Each row of a before or after table is a point. The points were changed in one or more steps. Then noise was added and the rows were shuffled. The steps act on how far a point lies along the listed directions, d1 being the first. Name the steps. A step turns or swaps two directions, mirrors them in a line or flattens them onto one, adds a multiple of one to another, or multiplies one. Angles are multiples of 10 degrees, from the lower direction toward the higher: turns from -170 to 170, lines from 10 to 170 but not 90. Use the fewest steps. Two steps may share a direction if one is a turn and the other turns, adds or multiplies; they go together, in the order done. Otherwise the lowest direction goes first.

Directions:
(1): [-2.6  5.0 -3.8]
(2): [ 6.3  1.9 -1.7]
(3): [0.2 4.2 5.3]
Before, 11 rows:
[[-1.6  2.2 -0.5]
 [-0.8 -8.4  6.0]
 [ 1.6 -3.7 -1.8]
 [-5.1  4.1  6.2]
 [ 2.9 -2.1 -2.3]
 [-9.9 -0.7  0.7]
 [ 0.9 -0.8  8.0]
 [-6.1 -0.8  4.2]
 [-1.4 -1.4 -4.5]
 [ 1.9  0.9 -1.5]
 [ 3.3  3.1 -0.7]]
After (11 x 3):
[[ 0.8  8.6  0.3]
 [-2.6 -0.6 -3.2]
 [-0.5 -1.4 -3.7]
 [-5.3 -0.9  7.9]
 [ 1.9 -1.7 -1.3]
 [ 0.5 -0.8  2.2]
 [ 1.6  4.4  7.8]
 [-7.0  7.3 -2.4]
 [-3.4  3.6  5.8]
 [-2.4 -4.0  0.0]
 [ 4.1 -0.7 -1.7]]
Steps: multiply d1 by -1; turn d2 and d3 by -40 degrees

Directions:
(1): [ 6.3  2.8 -1.9 -1.5 -5.2 -3.4]
(2): [-3.4  5.4  6.2 -2.6 -2.5 -0.4]
(3): [-5.1  2.0 -3.8  4.8 -2.4 -4.2]
(4): [-2.4 -6.7  1.3 -3.7 -3.4 -3.8]
(5): [ 2.3 -2.5  5.3  6.7 -2.7  0.4]
Before (12 x 6):
[[-1.8  1.6 -2.0  3.4  2.2  0.8]
 [ 2.2  1.5  3.6  0.4 -1.6 -1.0]
 [-1.5  4.2 -4.4  2.0  2.7  0.3]
 [-1.7  0.6  2.6 -3.7 -4.2 -1.9]
 [-1.2 -0.4  5.4 -2.2  0.9 -0.1]
 [-3.5  0.8 -5.3  2.7  1.2  1.8]
 [ 3.9  0.3  1.4 -5.4 -0.8 -0.1]
 [ 0.3 -3.2 -3.3 -1.5  0.7  0.1]
 [-1.9 -3.7 -3.4  0.3  5.6  1.5]
 [-0.4  1.6 -5.6  4.6  1.0 -1.9]
 [ 0.2  0.3  3.0 -0.4 -2.4  1.4]
 [ 0.0  2.0  6.0 -2.5 -0.4  0.7]]
After (12 x 6):
[[  5.5  -5.8   5.8 -13.9   2.1   3.7]
 [ -6.3   5.3  -5.7   7.8   1.8  -1.6]
 [ -3.0   4.9  -4.1   9.0   1.1  -0.4]
 [  0.5  -3.7  -2.0  -0.6   1.6   1.3]
 [  1.7  -0.1  -0.9   7.2   6.8   5.0]
 [  2.2  -0.1   3.0  -3.4  -2.5   1.8]
 [ -3.9  -1.8   2.7  -5.8  -3.7  -2.8]
 [  4.2   1.1   8.0  -3.2   1.8   2.7]
 [ -7.4   2.8  -9.8   9.6  -1.7  -6.8]
 [  2.6  -0.4   3.0  -4.9  -2.1  -1.6]
 [ -7.0   4.2  -7.3  11.4  -0.2  -0.3]
 [  4.5   1.5   8.1  -6.5   0.8   3.4]]
Steps: add 1.5 times d1 to d4; turn d1 and d5 by -60 degrees; multiply d3 by 3
